Each row of a before or after table is a point. The points were changed in one or more steps. Then noise was added and the rows were shuffled. The steps act on how far a point lies along the listed directions, d1 being the first. Name the steps. A step turns or swaps two directions, mirrors them in a line or flattens them onto one, adds a multiple of one to another, or multiplies one. Angles are multiples of 10 degrees, from the lower direction toward the higher: turns from -170 to 170, lines from 10 to 170 but not 90. Use the fewest steps. Two steps may share a direction if one is a turn and the other turns, adds or multiplies; they go together, in the order done. Otherwise the lowest direction goes first.

Directions:
(1): [ 14.5  20.8 -18.8]
(2): [-16.0  23.5  13.8]
(3): [23.1  3.2 21.3]
Before:
[[ 2.0 -9.2 -6.7]
 [-7.6 -4.3  0.9]
 [-4.7  2.3 -4.9]
 [ 0.9 -6.5 -1.4]
 [-1.1  0.6 -1.6]
 [ 2.4  0.8 -1.1]
 [ 3.5  1.5 -2.2]
 [ 5.9 -6.7 -1.6]
 [ 1.9 -6.8  0.9]
 [ 4.4  6.0  0.0]
 [ 2.2 -4.4  8.6]
 [ 1.6  3.5 -6.7]
 [ 0.5  2.5 -1.0]]
After:
[[ -0.9   0.7  -0.9]
 [  3.8   2.2   1.0]
 [ -5.1   2.1  -3.1]
 [  0.3  -6.7   2.4]
 [  3.1  -4.7  -3.4]
 [  4.5   6.5  -0.4]
 [  3.6  -5.6  -2.3]
 [-10.4  -7.4  -5.3]
 [  5.0   7.2   5.1]
 [ 10.3  -2.8  -1.4]
 [  7.3  -4.5  -6.6]
 [  0.6   2.8   1.1]
 [  5.6   3.7   1.3]]
Steps: turn d1 and d2 by 30 degrees; add 1 times d1 to d3

Directions:
(1): [ 16.0  -2.8  11.9  10.4  35.1 -11.6  24.4 -13.4]
(2): [  7.1  -4.1 -28.9  33.1  -7.4   5.7  -4.7 -23.4]
(3): [ -5.5   3.5   6.1  -6.2  -0.3  45.2  19.2 -11.4]
(4): [ 12.1  40.1 -11.6   0.6 -12.3  -6.9  21.8   9.7]
(5): [-15.0  24.8 -12.9  -2.7  32.4   7.5 -23.2  -0.5]
(6): [-14.3  19.0  32.7  15.5 -12.1  -7.3  -9.2 -22.3]
Before (11 x 8):
[[ -0.3  -0.6   3.2   5.3   3.6 -10.8  -6.9  -1.1]
 [ -0.2   5.1  -8.4   0.7   1.6  -1.1   1.2  -0.6]
 [  4.6   4.4  -8.5   2.3  -4.1  -0.1  -5.5   2.3]
 [  1.1  -3.9   9.0  -1.4   3.3   0.9   4.3  -1.6]
 [ -0.8  12.9 -11.6   0.0   2.0  -0.9   1.5   1.8]
 [  1.9  -1.7   5.3   2.7  -0.4  -1.4   9.7  -8.3]
 [  3.3   0.0   6.2   4.2   8.5  -0.3   2.3  -3.9]
 [ -4.4  -0.9  -1.3   5.6  -1.3  -0.9  -4.6  -2.6]
 [ -0.1  -0.5   2.2   4.3   5.3   1.0   2.8  -5.8]
 [ -1.2   2.6   8.8   3.4  -1.9   2.6   2.0  -4.3]
 [  1.9   6.0  -6.9   1.0   4.3   1.1  -1.4   0.7]]
After (11 x 8):
[[ -2.1   4.7   8.1   2.5  -4.9   2.9   1.2  -2.5]
 [  0.2   6.7  -2.3   2.7  -3.2   1.3   3.7  -1.5]
 [ -6.9  -3.9 -11.9  -0.8  -1.2   4.6 -10.6   0.2]
 [ -0.9  -1.2  -1.0   6.4   1.9  -2.6   0.4  -3.6]
 [  4.1  -7.9  -5.4   2.5   0.5   1.3  -8.1  -0.5]
 [  0.8   7.6   6.4  -2.6  -2.4   0.6   6.1   1.9]
 [  0.2  -0.2  -9.0   1.3   0.8   3.4  -6.0   0.6]
 [ -0.4   5.0   2.7  -2.0 -11.2  -0.1   6.7  -2.3]
 [  1.7   5.5   0.6   5.5   0.4 -11.8  -3.8   0.7]
 [ -2.3  -2.6  -9.4  -0.3  -1.1   1.0  -3.9  -0.5]
 [  2.4  11.1  -0.7   2.0  -3.3   1.3   2.1   2.2]]
Steps: turn d1 and d4 by 110 degrees; turn d2 and d5 by -20 degrees; add -0.3 times d2 to d6
